Each row of a before or after table is a point. The points were changed in one or more steps. Then noise was added and the rows were shuffled. The steps act on columns, c1 being the first. What was done? A step turns or swaps two columns, mirrors them in a line or flattens them onto one, adds a multiple of one to another, or multiplies or shifts one. Angles are multiples of 10 degrees, from the lower column toward the higher: turns from -170 to 170, lines from 10 to 170 but not 90. Use the fewest steps. Two steps may share a column if one is a turn and the other turns, adds or multiplies; they go together, in the order done. Otherwise the lowest column goes first.

Before (13 x 3):
[[ -2 -12 -13]
 [ 17  -6  11]
 [ 16  -6  10]
 [ 14  -7 -10]
 [-13  -3  -6]
 [ 17  -2  10]
 [  7 -18 -60]
 [ 14  -1   7]
 [ 16  -1   7]
 [ 12 -20  11]
 [ 13 -21  10]
 [ 17  -3  -5]
 [  6 -16  -4]]
After (13 x 3):
[[ 17  -3  40]
 [ -2 -19  17]
 [ 12 -33  40]
 [-13  -5  24]
 [ 17 -10  41]
 [ 16  -2  37]
 [ 14 -11  20]
 [ 14  -2  37]
 [ 11 -32  42]
 [  8 -30 -30]
 [ 17  -5  25]
 [ 16 -10  40]
 [  6 -25  26]]
Steps: multiply c2 by 1.6; shift c3 by 30

Before (10 x 8):
[[ -6  16  -8 -13  -2   1 -15  -9]
 [ 10   0 -42 -24 -38  -1   6  11]
 [-21 -13  10 -34  15   4  -1   2]
 [-36  -3   0   0   4  34 -25 -16]
 [-21  20  21  26   4  34  10   0]
 [-31   6  13 -23 -13   1 -23  -8]
 [-12   2 -36 -14 -29 -12  -9  30]
 [-25  29   1  14  20  33 -20   0]
 [-20  14 -39 -32 -25  -9  27  10]
 [-31 -10   3  -2  12  -8 -12 -19]]
After (10 x 8):
[[-14 -30 -36 -13   3  31  -5   9]
 [ 25   2 -29  -1  -1  35  28 -16]
 [ 15 -32 -20   0  20  32   5 -19]
 [ 61   5  26  37 -24  -9 -17  23]
 [ 52   7  28  13 -28 -12 -24 -20]
 [ 16  -6   2  17  -4   0  16 -11]
 [ 46  14  53  22 -40   2 -14   3]
 [  4   6 -37  27 -12  -2  16 -18]
 [ 17  10 -26  -4  11  -7  21  -5]
 [  1  29 -27  24  13   4  -1   0]]
Steps: multiply c3 by 1.6; turn c1 and c3 by 130 degrees; turn c2 and c4 by 150 degrees; turn c7 and c8 by 110 degrees

Before (12 x 12):
[[ -8  -6  24 -21  23 -26   4  -5 -18  -1 -11  -9]
 [ 10  -8  10  18  33 -25   0   5  -7   8   4 -20]
 [-13 -25 -14  -4 -11   2   7 -42   2   1  -8 -10]
 [-19   0   9 -10   1   8   9 -16   7  -5 -10  45]
 [ 15 -22  35 -10 -12   7   2   1  -8  18 -14  38]
 [  1 -10  15 -18   1 -19 -33  -3  17   4 -13 -18]
 [ -4  30   6   2   1   5 -13  -6 -13   2 -12  27]
 [ 11   5  17  -3   1 -27  -7 -16  10 -14  -1 -22]
 [ 15 -14 -13  14  21  10   1  -7  -1 -12 -18  -9]
 [ -8 -24 -24 -16 -11   5  11  -1  -7  -1  -6   7]
 [  7 -15  19 -26   4   2  -6 -14  -1   7   8   2]
 [-24 -22  21 -19  -9  11   7   1 -11  -1  -1   5]]
After (12 x 12):
[[  0  12  19 -16 -24  16  13  -1 -21  -1  -3   0]
 [ 10 -23 -35 -21  -5  -2   7  -5 -24  -2  13  -1]
 [-23  -1   1 -11   0 -12  27 -16 -42  -5 -35 -18]
 [  7  -5 -10 -27 -15 -15  -9 -14  17   7  -6   0]
 [ 21  12 -17 -10 -21 -31  21   1  33  18 -26 -22]
 [-15  -1 -24 -18 -12   1 -24  -4   8   4  22 -23]
 [ 16 -34 -26  19  -8   8  -8   4  21   7  15  10]
 [  0  -1 -31  -4   5   5 -11 -16  30 -14  19   3]
 [-10   9  -5 -19 -22 -23   8   1 -60  -1  -4   2]
 [-13  10  11  -4 -26  10   6 -41 -31   1  12   4]
 [  8   0   0   2  30  -8   5  -6 -14   2 -18 -27]
 [ 14 -21  16  15 -14   3   7  -7  35 -12  17  -8]]
Steps: multiply c1 by 2.5; turn c1 and c9 by 70 degrees; turn c2 and c5 by 90 degrees; turn c3 and c6 by -130 degrees; turn c11 and c12 by 120 degrees; turn c7 and c12 by 40 degrees

Before (8 x 20):
[[ 16   2  43 -33  12  29   8 -19   8 -22 -24 -12  14 -43  13  -9 -31  15
   -4  -6]
 [ 15 -32 -15  -1 -11  -8   9  12  15  -8   1  11  -1 -25 -38   9  -7  -1
   17 -10]
 [-28  -1 -12   9 -20  13 -34  -8  -5  -9  30  23  19   0 -16  40  -5  60
   30 -14]
 [-22 -20 -26 -23 -16 -38 -11  17  25  16  16  -9  25  23   3  31  -9 -30
    7   0]
 [  1  -6 -37  -9 -12 -12   1  12  -2  10  26  27  28 -29  38  -9  18   5
  -18  36]
 [ -5 -20 -22 -22  18  21 -16 -15  15  19 -24 -15  -8   9  -8  45   5 -17
  -23 -17]
 [-30 -21  -5  37   8   5  -3  19  42  -2   9   1  35  15  -4 -36 -15 -22
   -8 -19]
 [ -8   8   5  -2 -12 -16  12 -21  -5  30 -32 -25  -3   4  18   3  16   9
   12 -18]]
After (8 x 20):
[[-28 -21  -4  27   8   4  -4  19  41  -3  30   2  32  17   0 -36 -14 -29
   -7 -18]
 [ -8   9   2 -12 -13 -17  12 -19  -5  31 -12 -25  -4   3   0   3  15  11
   11 -18]
 [  0  -8 -43 -18 -13 -12   1  12  -2  10  45  29  27 -29   7  -9  17   3
  -17  35]
 [ -6 -19 -21 -33  16  21 -17 -15  15  18  -3 -14  -8   8   4  44   7 -23
  -21 -18]
 [-28   0 -10  -2 -21  13 -34  -9  -6  -9  48  24  20  -1   1  41  -6  60
   30 -13]
 [ 17   3  39 -43  12  30   9 -21   8 -22  -4 -13  15 -42  -7  -8 -31  16
   -4  -7]
 [ 15 -31  -6 -10 -11  -7  10  12  15  -9  20  11  -1 -26   2   9  -8 -11
   18  -9]
 [-22 -21 -26 -33 -15 -38 -10  18  24  16  35  -8  24  22   5  32  -8 -37
    7   0]]
Steps: add 0.3 times c2 to c18; flatten c3 and c15 onto the line at 170 degrees; shift c4 by -10; shift c11 by 20
